Every row gives one point. The window is the flat piece filled in between its corners: a triangle in 3 columns, a solid with four corners in 4, and so on. A path goes straight from each point to the next, and from the last back to the first. List the points from which the path goes on through the window.

Window:
[[  3.6   6.7   6.5  -0.8]
 [  0.4  -3.4  -3.6   4.9]
 [ -0.7 -10.3   2.0   3.3]
 [  2.5   8.1  -0.9  -5.8]]
Path:
(1): [ 6.0 -3.6  2.2  1.1]
(2): [-5.1 -7.7  2.1  3.2]
(3): [-3.5 -0.5  5.6  1.7]
(4): [ 5.3 -0.6  2.4  2.5]
(5): [ 8.9  0.8  6.2 -3.3]
(6): [-4.8  3.1  2.2  3.5]
(7): [-5.2  7.8  5.0 -1.9]
(8): [ 5.4  4.6  0.2 -0.5]
(9): [ 8.3 -3.0 -2.6 -1.4]
(10): [-6.7  2.6  3.9 -1.3]
(11): [-0.6  4.7  4.3 -0.9]
(12): [ 7.8  1.9  1.0 -2.2]
Through the window after points: 1, 5, 9, 11

Window, 6 rows:
[[  2.4  -5.4  -2.4  -5.1   2.1   0.6]
 [ -0.1   6.5   1.9  11.2  -3.5  -3.0]
 [  2.1  -8.3  -4.8  -1.9   8.0  -6.6]
 [  5.4   9.7   0.0  -0.4   0.5   1.4]
 [ -4.4  -3.8  -5.8  -1.1  -1.3  -8.7]
 [ -3.2   1.6   4.8  -6.1  -6.8 -10.0]]
Path:
(1): [-1.1 -4.0 -1.6 -6.1  3.1  1.0]
(2): [-0.7  5.1  7.2  3.6  5.2 -1.3]
(3): [ 3.7 -0.1 -6.9  2.6 -2.3 -4.7]
(4): [ 3.0  3.4 -1.6 -1.7 -3.1 -6.3]
(5): [-1.3  7.8  3.4  2.7  2.9  4.5]
(6): [ 0.4  1.7 -0.7 -1.7  2.7 -0.5]
(7): [ 6.4  0.4 -2.1 -3.4 -1.0  0.3]
(8): [ 7.9 -4.9 -3.3 -0.6 -1.1 -3.3]
Through the window after points: 2, 4, 6, 8

Window, 8 rows:
[[ -6.6   0.9   4.5  -2.2   5.2   5.4  -4.6  10.2]
 [ -2.1   0.5   3.0   4.8   2.1  -5.6   0.3  -2.7]
 [  0.2   1.4   1.7 -10.1  -2.4   1.0  -7.3  -0.9]
 [ -3.6  -3.0  -4.8   0.4  -5.7  -5.9   5.5  -9.6]
 [  3.3  -3.7  -0.2 -10.6  -6.4  -6.6  -1.9   0.3]
 [  2.9  -0.2   2.7   4.4   6.3   3.0   3.3   1.6]
 [  1.4  -0.8  -1.3  -9.1   7.2   1.2  -9.4   7.8]
 [  2.1   3.0  -2.7   5.4  -1.1  -2.1   1.3   0.9]]
Path:
(1): [-0.6 -3.8 -2.2  1.6 -1.0  2.9 -2.7  0.8]
(2): [-3.8  8.1  4.6 -1.8  8.7 -6.0  0.6  2.2]
(3): [-1.8  6.0 -4.6 -1.1  4.7 -5.6  3.7  1.4]
(4): [ 3.2 -2.8  3.7  0.9  3.0  3.0 -0.1  1.8]
(5): [-0.8 -5.0  1.4 -2.1 -5.7  5.9 -8.0 -0.2]
(6): [-1.6  5.3 -1.1 -2.9  7.5 -3.8  3.5  5.5]
(7): [-4.0  6.9 -3.5  2.2  3.3 -2.2 11.0  3.7]
(8): [ 1.3 -4.5 -0.2 -0.5 -2.6 -2.3 -1.2 -5.3]
Through the window after points: 3, 7
